Rows are points. Two turns around zero, p and q, are shown by what they do to some points. Write where each new point lands after one turn and then the other. Backwards means that the second turn is done in reverse. Each puzzle has new turns, and all numbers are rounded.

Turn p:
[ 31 -48  24] => [ 34  16 -49]
[-24  -7 -13] => [-28   3  -4]
[ 2  4 22] => [ 12 -18  -6]
[ -8  51 -32] => [-17  -1  58]
Turn q:
[-46 -32   9] => [-44 -21  28]
[ 38   3 -26] => [ 35 -12 -28]
[21  9  7] => [22 10 -1]
[-54  11  -6] => [-54   9  -5]
[42 10 16] => [44 14  4]
Where do these land?
p, then q backwards: [ 44   1 -25] => [24 24 37]
p, then q: [-35  35 -40] => [-41  25  42]
q, then p backwards: [18  3 11] => [21  4  0]
p, then q: [-37 -27  15] => [-32 -30 -20]
q, then p: [ 10 -11  39] => [ 31 -28  -6]

Turn p:
[ 15  55 -49 -38] => [ 33  21  60 -44]
[-21   0   9  16] => [ 13   3 -20  15]
[29  8 28 33] => [-19   3  15  47]
[13 12  2 22] => [ 4 -2 15 24]
[-33 -61 -16 -17] => [ -6 -38 -51 -37]
[ -3 -14  25 -16] => [-24  12 -19  -5]
Turn q:
[-2 25  3 14] => [-6 25 -6 11]
[ 56  24 -15  -6] => [47  9  5 41]
[-60 -46  16  -8] => [-45 -31  -4 -55]
[-33 -35  39   2] => [-17  -4   0 -59]
[ 17   2 -24  17] => [ 2  2 23 25]
[ 21  30 -18 -19] => [ 19   0 -19  36]
Where do these land?
q, then p: [-23  37   8  15] => [44 13  7 -1]
p, then q backwards: [54  4 42 40] => [-10  21 -67  35]
q, then p: [ -8  -1 -28 -52] => [ -1 -58 -11  -6]
p, then q: [-20 -40   4  -3] => [-17 -38  10  16]
q, then p: [ -3   0 -27   1] => [  3 -11 -18  17]

Turn p:
[  8  10   0 -22 -31 -22] => [-22 -23  17  17  -9  20]
[ 25 -47  -5   3  -1   4] => [ -3   1  22 -16  46  -8]
[ 23 -19   7  28  53 -20] => [-12  13 -46 -11  44 -20]
[ -8  63  -7  25 -10  16] => [ 26   5 -30  -1 -43  41]
[-38  45 -39   3 -36 -16] => [ 32 -49  -6  21 -47  21]
[ 11 -42 -12 -48  23  15] => [ -1  23  36  31  35 -33]
[-21 -11  55  12   3  24] => [-18  31   6 -42 -26 -22]
Turn q:
[ 34  24  14   3 -11 -13] => [ 32  12 -14 -13  14  22]
[ 45 -60 -13 -10 -42 -18] => [-16  14 -55  34 -33  47]
[-31 -37 -32 -19  41   3] => [-28 -23  -6  25 -25 -53]
[-38   9   9   5  -2  28] => [-23  -3  39 -17   1  -9]
[-25  26 -31  37 -17  25] => [10 -3 63 18 -6 10]
[ 13  15  29 -18  34  20] => [  9  22  -9 -38   4 -32]
[-35  27  -6 -38  24 -28] => [  7 -56  -4 -22  11 -31]
[ 36  -5  31  41 -27 -17] => [  7  38 -13  13  34  44]
Where do these land?
q, then p backwards: [ 15 -25   7 -20  -5  40] => [-14  22  45   2   4  14]
p, then q: [-45  38  28  25 -28  -1] => [-19 -20  -4  -8 -41  56]
q, then p: [ 36 -29 -43  10  31  46] => [-13 -45 -18 -18 -24  62]
q, then p: [ 18 -42 -20   6   1 -19] => [ 38 -24 -15 -21   3  13]
p, then q: [ 8  3 29  0 34  9] => [ 25 -32  20  -5   7  -4]
q, then p: [-31  -2  -3 -39   4 -32] => [  6 -22  24   1  29 -40]
q, then p: [ -1  58   3  18 -37 -42] => [ -1  68  11  -8  44 -10]

Turn p:
[ 36 -31  15 -41  10 -16 -19   5] => [-45 -33  18  -5  21 -13  25  15]
[-12   9  -6  15 -22  33 -15  22] => [ 29 -13   3 -19   2  15 -33  -7]
[-37   2  17 -30  36  -3 -19 -17] => [-22  -8  11  -4 -37  18  32 -33]
[-44  22 -22  -7 -10 -40 -17  21] => [ 30 -34 -39  19 -19  -5  17 -29]
[-29 -66 -32  36 -15  -4   3   1] => [ 20   4  31  38  20 -41 -32 -44]
[ 42  10 -68 -11   9  37   1   8] => [ 44  -7  35 -28 -10 -34   3  54]
[ 33  16  36  35 -32   0   4 -27] => [-16  24 -14  23  24  38 -29  34]
[-44  23  54  -3 -19  10  41 -23] => [ -3  49 -26  -8  13  55  14 -38]
[ 54  15   5   8  44 -17  21   9] => [-36  20 -19 -14 -16 -33   3  49]
Turn q:
[ 14  28   9  11  45  54  23 -37] => [-52  35  43  29  27 -18 -15  -8]
[-15  -5 -15  -8  34   3 -33  63] => [56 14 -1 44 -8 36 -2 -8]
[ 27  -6  13 -18 -19 -24  23   3] => [-27 -23 -13 -14 -28  15   8   6]
[ -8 -34 -13 -37 -17 -20 -43   9] => [ 38  10 -34 -12 -17   7  46  -3]
[ 39   9  11  55  -1 -13   6 -33] => [-32  -4  22 -48  15   6 -33 -30]
[-33  43  39  -8   9  23   5 -12] => [ -3   1  39  27 -17 -51 -10   9]
[-42 -50  -7 -15   6 -12  -9  35] => [ 46 -29 -29  29  12   9  32  -7]
[-18 -10 -41 -21 -16 -43  -1   7] => [ 21  -4 -64  -7  -8   0  -2   9]
[ 37  26   4  41 -41  31  30 -33] => [-48  -1  37 -49  23  -3 -26  33]
Where do these land?
p, then q: [-48  20 -30 -29 -19  31 -20  14] => [-55  10   7 -23   0  22  46   4]
q, then p: [ 24 -55  -7  42   9 -16   4  12] => [-11  24  66 -19 -17  -1  14  -3]
p, then q backwards: [ 55 -34  25   7  28 -44 -14  34] => [-13  15   4  -8 -12   1  76 -51]
q, then p: [-40  24 -25 -17  -2   4  -4 -49] => [  7 -19 -48  29 -26 -26  23  11]
p, then q: [ 41 -15  12  23  48 -18 -20  12] => [ 62 -31 -22  -4  -9 -18   0   3]
p, then q: [-20  33 -17 -31 -37  15   8 -22] => [-51  11  24  11   8  34   2  17]
p, then q: [ -3  36 -27 -16 -47  26  -2 -23] => [-34  13  37  10   0  52   7  11]
p, then q: [ 32 -55  59  14  23  -2 -12   7] => [ 56  -9  -1  30   5 -61   7 -25]
p, then q backwards: [  7  -1  39  48   8 -27  -8  22] => [  6  26 -29  -2  23 -30  45 -14]
q, then p backwards: [-33  15 -14 -32 -17  -9  33  -4] => [ 32  16 -15  17  11 -42  -5  16]
q, then p: [-13  31 -16 -10   5  40  34  -4] => [ -3 -17 -39  -3 -28 -10 -33 -22]

Turn p:
[ 11 -40  22  43 -55 -14 -21 -14  12  32 -38] => [-19  37  45  21   6   2  49  13 -16  37  47]
[-23  31   7  -7  43  -8 -35 -35  11  -3  23] => [-10  -2  16  -3   6   3 -41  18  -9   8 -63]
[-34   6 -20   0 -31  19  -8  28  -3 -16  25] => [ 31 -43  12  -4   9 -22   0 -18 -27  -8   9]
[-23 -55 -16  -4  35  26   0 -43  -3 -18  -5] => [ 21  45 -23 -16  24 -29 -32  42 -20  -4   4]
[ 21 -20   1  36  -7 -19 -10 -21   5 -23  34] => [ -5   0  31 -21  33 -22   7  20  35  13   2]
[ 28  -4 -31   0  26 -25 -25  28 -24 -15 -30] => [  8  -4 -13 -54 -38  27   7  15  10  20   7]
[  4  34  23  -7  21  15   7  69 -27 -14 -20] => [-27 -37 -27 -32 -22  39   6 -31 -18 -36   7]
[ 23  35 -11 -19   7   5 -17 -19  45 -53  33] => [ 21 -38  25   7   3   2 -16  43  38 -35 -38]
[  0 -10  21 -77 -56  17  80   1 -58  27 -11] => [ 21  36 -29  51 -24  -2 -31 -88  17 -39  65]
[-21 -24  -3  -3  48 -13 -17  16  29  10   8] => [-11  12 -16 -23 -16 -30  14  19 -22   0 -43]
[  9  32   7 -14 -14  32  34  -3  -7  59   9] => [  8   9 -25  51  18  28  11 -51   2  -3 -13]
[  5  15   1  52 -18 -36  12  -7  21  13 -31] => [-40 -16   4  24  -1   6  26  20  11  48  19]
Turn q:
[ 43  26 -44 -11  17  76  -6 -25  15 -24 -27] => [-33   3  42 -32  25  11  56 -37 -32 -50 -13]
[-37  -6  30 -11  -3  18  11  11 -24 -30  11] => [ -3   3   3 -15  -3 -52 -16 -15  23  13  22]
[ 21 -47   1   0  -6  -6  13  29  34 -12  31] => [-29  24 -40 -17 -24  27   9   1  32  14   5]
[-17  22  27  49   0  -8 -14  23 -25 -33   5] => [ 31  -6 -33 -26  15 -37 -30 -22  -9  15 -20]
[ 53  46  -8 -34   9  64  12 -53  67 -32  18] => [-92  -7  32 -32   0  20   5 -22 -22 -83 -15]
[-46 -21  17  30  -7   3 -11 -14   4 -11  13] => [ -5  22 -14  -1  24 -39 -17  23  17  16 -15]
[ -7  -4  22  21 -19  20  29  12   2  24  -6] => [-12 -24  10 -16 -12 -11   5  14   7  37 -19]
[ -4 -26  13  11  17 -10  20 -15 -32 -13   8] => [  9   2 -13 -22  14 -13  -6  21  -3  14  39]
[-13  48  -3  -7  77  61   2  -7  36 -24 -45] => [-62 -15  26  13  56 -20  18 -68 -52  -6   0]
[-31  17  -7   2  10  -5  14  30 -22   6  25] => [ 18 -28  -5   6  17  -7 -14 -20  35  15   9]
[ -5  -9 -24   1 -32 -69  15   0  -8  15 -18] => [ 40 -19 -33  40 -27   8  13  41   1  -3   5]
[  8 -16 -24  -1 -13 -48 -27  -6 -18  59  17] => [ 49  10   7  31  -2  51 -12  41  16   6  -4]
[ 52 -19  12 -30 -14 -47 -11  -1   1  47  -4] => [ 18  11   8  19 -53  61 -13  28 -17   6  13]
[-17 -10 -12 -20 -36 -50 -45  16 -31  30 -28] => [ 71  22   9  53 -31   1   1  14   3   8  -6]
Where do these land?
p, then q backwards: [ 83 -27  28 -23 -35 -18  13 -18 -21 -35  29] => [-16 -23 -36 -58 -17  38 -14  -1 -31  -8  71]
p, then q backwards: [ 14   3  39  38   5  30 -24  23 -44  12  29] => [ 32  16 -22  17  51  56  -9  -1   0  -8  12]
p, then q: [-21  -2  41 -24 -26 -26  12  12  18 -36  16] => [  4  28 -46   6 -16 -39 -33  20   6  -4   0]
q, then p: [  0  32 -31  14 -37  10  21 -34  16  42  33] => [-19   4 -13 -19 -19 -12  31  36 -37 -49  28]
p, then q: [  5 -40  19 -45 -16  -2  -7  28  53  22 -27] => [ 21 -56 -35 -32 -34 -38   1  10   4 -19 -11]
p, then q: [-18  56 -22  -3   1  23  -9 -37 -34  38  15] => [  8  30  47 -15  39  23  14  11 -48  14 -21]
q, then p backwards: [-15 -15 -22  -6  62 -39  15   3   3 -16 -10] => [ -9   0  -3  31 -23  37  53  -4 -13  15 -28]
q, then p: [ 12 -39  -9  -5  24  -2 -55  -8  25 -15 -19] => [ -7 -45 -20  13  21  43 -35 -13   3  15 -11]
q, then p: [ -9  -6  36  62 -21  15 -13  20 -42  37 -32] => [-13  55  -9   5 -47  46  34 -39  10  16   0]
p, then q: [-41 -32   2 -15  28  31  -3  -2  31  -3 -30] => [ 66 -20 -18  -9  -1 -10  11 -31   6  -7  10]
p, then q backwards: [-10  52 -21  16  11 -13  36  14  24 -24 -24] => [ -9  17   1   8  -6 -41  61   9  27  15   8]
q, then p: [  0  17 -59  -7   4  -9  13  -3 -29 -21  21] => [ 10   0 -19 -17  16 -22   1  38  41 -34  -5]
